Each row of a before or after table is a point. One or more steps were done to the points. Then noise was added and the rows were shuffled. The steps act on how far a point lies along the listed directions, d1 being the first. What was done? A step turns or swaps two directions, mirrors them in a line or flattens them onto one, adds a multiple of one to another, or multiplies one. Angles are multiples of 10 degrees, from the lower direction toward the higher: turns from -170 to 170, lines from 10 to 170 but not 90. Use the fewest steps. Two steps may share a direction if one is a turn and the other turns, adds or multiplies; they go together, in the order done. Otherwise the lowest direction goes first.
In the rows, 128 means zero.

Directions:
(1): [132  82 108]
(2): [ 79 120 136]
(3): [117 147  83]
Before, 12 rows:
[[122 124 163]
 [139 106 120]
 [136 138 149]
 [124 128 171]
 [116 107 134]
 [126 152 107]
 [144  96 135]
 [114 142 144]
 [114 167  59]
 [143 127 144]
 [115 136 149]
 [140 126 155]]
After, 12 rows:
[[100 146 161]
 [198 173 110]
 [128  64  93]
 [106 140 128]
 [129  77 126]
 [111  50  94]
 [106 172 148]
 [148 174 131]
 [117 165 164]
 [ 98 147 140]
 [122 178 166]
 [ 93 163 170]]
Steps: multiply d1 by 3; mirror d2 and d3 in the line at 130 degrees

Directions:
(1): [198 143 103 128 135 121 104 145]
(2): [ 92 160  82 100 143 123  94 122]
Before:
[[201 153 120 139 133 115 124 139]
 [ 46 118 129 102 119 138 150 108]
 [169 139 140 137 129 129 123 139]
 [222 124 131 150 120 122 135 148]
 [249 113 136 161 126 134 144 168]
 [196 126 139 142 131 124 137 158]
 [149 123 150 150 140 132 135 146]
 [243 122 125 131 131 136 115 136]
 [132 113 149 151 122 128 144 132]
 [ 85 136 113 129 120 143 130 111]
 [198  79 186 170 113 125 169 135]
 [ 87 113 124 123 128 132 119 104]
 [201  97 181 162 112 136 166 135]
 [224 115 135 145 121 139 123 133]]
After:
[[154 107 154 151 113 127 161 129]
 [140 136 154 139 122 134 134 128]
 [155  96 163 144 112 147 155 116]
 [150 119 156 140 122 127 153 144]
 [162  91 167 164 115 142 177 146]
 [150 104 155 133 120 150 146 117]
 [173  96 188 165 109 142 177 131]
 [141 123 153 152 135 131 139 145]
 [113 137  97 101 119 134 128 130]
 [183  75 193 169 106 130 173 127]
 [122 124 116 129 136 129 102 114]
 [141 136 141 142 127 122 144 125]
 [145 114 151 152 122 123 144 131]
 [115 140 102 125 125 145 116 116]]
Steps: multiply d1 by 0

Directions:
(1): [160 141 125  92 104  80 124  94 155 145  82 148]
(2): [109 153 193 160 165 114 122 115 108 150 101 145]
(3): [154  66 127 123 164 149 104 105 110 100  89 127]
(4): [177 148 111 165 148 124 194 129 124 114 112 112]
Before (8 x 12):
[[194 126  91 175 134 128 171 114 140  98  89 102]
 [102  82 150 116 170 141  90 109 132 123  98 138]
 [152 133 138 110 122  80 105  70 130 144  66 156]
 [ 99 125 171 130 124 126 102 141 114 162 139 144]
 [167 137 159 112 131  93 106  64 129 121  72 161]
 [141 143 124 152 160 144 161 128 108 103 117 113]
 [200 120 117 105 127  95 162  84 141 118  61 147]
 [103  87 120 108 133 149  70 134 120 115 137 130]]
After:
[[168 145 120 142 157 124 170 111 118 106  91 118]
 [146 225 152 165 110  91 184 118 133 139 142 140]
 [127 144 140 113 135  91 133 105 162 149  88 145]
 [139 118 157 152 148 132 137 133 106 145 114 133]
 [135 203 123 133  86  97 192 140 149 145 150 139]
 [107 105 124  74 105 115  55 116 143 137 118 149]
 [166 155  97 160 103 113 159 121 154 121 110 110]
 [119 215 134 164 106  91 175 129 126 157 147 133]]
Steps: turn d1 and d3 by -100 degrees; add 1.5 times d2 to d4

Directions:
(1): [ 73 149 117 155  89 111 160 107 114 181 144 163 122 115 141 119 139 112
 111  92 146  85 180 156]
(2): [ 90 154 146 132 146 112  83 148 102 126 115 112 173 100 133 177  99  83
 108 142  78  83 113 127]
(3): [ 83 102 156  87 152 146  96  79 132 117  68 146  93 170 115 137 131 146
 126 117  99 124 172 133]
(4): [105 141 123  81 152  76 126  96  87 141 164 173 117 103 157 111 142 142
 123 166 106 177  98 134]
(5): [152 101  95 104 141 126 163 123 114 135  62 172 114 106 148 179 111 101
 113 122 178 114  92 125]
(6): [171 187 161 132 124 104 138 133 119 131 104 136  79  87  64 132  84 148
 124 129 117 138 146 161]
Before:
[[167 160 127 190  71 143 168 160 150 137 191 109 130 130  89  88 146 142
  131 115 159 130 147 142]
 [101 149 134 181  83 143 129 138 150 151 159  92 146 149 131  98 122 129
  130  88 120  81 175 144]
 [170 180 137 136 118 113 138 143 130 144 102 128 114  96 100 161  66 105
  119 103 134 114 103 134]
 [164 112 115 100 133 124 118 142 141 124  97 136 118 137 141 139 122 124
  125 113 139 119 119 122]
 [119 123  62 107 154 101 142 140  85 141 172 148 161 107 189 142 157 105
  112 135 156 130  71 116]
 [150 165 168 133 134 112  96 142 144 116  84 110  95 108  82 125  89 119
  119 118 108 117 118 155]
 [107 107  93 106 163 122 130 130  90 132 121 155 161 101 187 163 139  87
  106 141 139 102  52  92]
 [140  53 111 153 136 175 123 140 154 127 122  79 176 158 157 128 140 128
  140 119 176 106 107  90]
 [145 152 110 168 122 153 138 177 138 133 104 104 160 102 131 170  94  94
  115 123 150  83  82 131]
 [ 96 134 136 161 107 130  93 139 143 130 173  72 165 118 130 116 131  96
  139 125 115 100 140 114]
 [ 90  73  94 117 134 135 133 122 118 133 109 132 150 133 173 129 156 101
  112 130 140 119 113 111]
 [171 119 132  68 203 127  56 166 122  68  77 103 167 109 118 206 103  98
  119 181  77 151  20  88]
 [118 135  94 103 125  64 125 151  85 157 167 140 162  92 163 119 126 108
  105 173 124 165  63 107]]
After:
[[165 190 116 152 124 100 134 162 110 131 214  99 127 102 104  88 137 155
  132 129 122 153 128 145]
 [147 157 100 149  83  81 154 165 113 168 188 121 138  99 125  82 125 132
  116 143 148 162 109 125]
 [171 116 115 127 138 141 132 161 121 102 106 126 158 115 122 176 117  99
  115 151 148 123  65 111]
 [142 188 140 173  99 116 149 142 126 148 225 110 115 106 104  51 147 161
  135 122 121 142 140 133]
 [211 122 105 130 127 135 160 152 142 116 102 116 114 116 127 136  94 138
  136 126 167 145  76 126]
 [ 32 174 107 171  60 103 160 100 124 213 194 172 127 120 135  93 177 110
  104  67 137  76 211 167]
 [139 156 153 145 118 115 123 137 126 125 142 100 104 109  85  83 123 153
  126 139  98 153 157 146]
 [123 112  92 146 101 141 144 134 153 150 187 112 166 157 179 105 147 107
  138 100 159 131  96  95]
 [112 133 138 114 122 117  91 134 140 135 137 120 133 147 138 113 135 125
  126 109 101 105 157 132]
 [ 96  88 100 131 115 132 133 118 150 143 118 138 132 148 176 109 157  95
  119  99 167 106 104 127]
 [145 158  97 190  87 145 167 166 153 154 201 101 148 122 143  84 143 139
  136 120 167 131 106 136]
 [192 142 104 146  99 111 174 139 138 143 134 126  97  73 108 121 109 114
  139 124 195 139 108 132]
 [128 162 180 157 129 116 108 125 119 151 121  99 120  97  75 123  87 151
  124 125 110 103 170 150]]
Steps: turn d1 and d2 by -150 degrees; add 1 times d2 to d3; multiply d4 by 0.4; turn d5 and d6 by -160 degrees
